Each point is reached from the start by the listed moves, each made 0, 1 or 2 times, or once backwards (-1), plus a little noise. Is the number of moves made odd or even? Then give how often each move was made.
In the rows, 128 means zero.

Moves:
(1): [133 146 117 131 133]
(2): [110 152 129 138  99]
(3): [132 127 148  85 138]
Start: [138 116 119 150 133]
Points:
[128 176  77 211 100] -> even (2, 1, -1)
[ 97 145 131 165  69] -> odd (-1, 2, 0)
[107 203  77 219  76] -> odd (2, 2, -1)
[119 122 132 156  97] -> even (-1, 1, 0)

Moves:
(1): [143 135 124 138 136 138 134 109 121 124 126 122 118 151]
(2): [130 133 137 127 134 114 134 147 126 143 127 125 121 125]
(3): [117 132 168 137 122 132 116 117 123 119 125 135 130 111]
(4): [102 130 132 152 135 132 143 140 123 128 147 144 128 129]
(5): [ 98 120 124 121 146 115 152 110 135 121 165 144 132 137]
(6): [132 135 117 109 126 134 129 122 119 143 121 132 125 134]
(7): [112 125 108 125 133 123 151 109 109 134 129 116 107 122]
(8): [128 115 125 123 131 108 119 136 125 144 121 134 128 132]
(9): [138 114 134 133 127 141 143 149 131 134 125 124 138 134]
(10): [124 125 130 135 134 122 130 135 144 156 136 131 105 130]
(11): [139 117 120 121 108 122 135 108 128 126 150 135 145 128]
(12): [134 127 113 119 132 107 144 123 135 135 124 147 118 134]
Start: [134 118 132 125 132 137 118 128 134 125 143 113 120 106]
Points:
[ 73  88  29  32 184   7 195  20 113 175 172 161  53 133] -> odd (0, 0, 0, -1, 2, 1, 2, 2, -1, 0, 0, 2)
[ 54  75 115 182  97 178 203  98 105  91 247 112 153  71] -> even (-1, -1, 0, 2, 0, -1, 2, -1, 1, 0, 2, -1)
[113 116 175 205 164  81 175 138 130 169 199 163  76 139] -> even (2, 2, 1, 2, 0, -1, 0, 1, 0, 1, 1, 1)
[181 126 125  79  98 168  99  38 112 125 126 117 130 123] -> odd (1, -1, 1, -1, 0, 2, 0, 0, 0, 0, 1, 0)
[194 152  55 113 149 123 115 102 179 172  85 106  16 145] -> even (1, -1, -1, -1, -1, 0, 0, -1, -1, 2, -1, 2)
[ 82  89 158 198 143 214 209  67  79  65 224 124 166 148] -> odd (2, -1, 1, 2, 1, 0, 1, 0, 2, -1, 1, -1)
[ 96 115 128 158 109 148 180  58  85 126 216 151 124 115] -> even (1, 0, 1, 2, 0, 1, 1, 0, 0, 0, 2, 0)
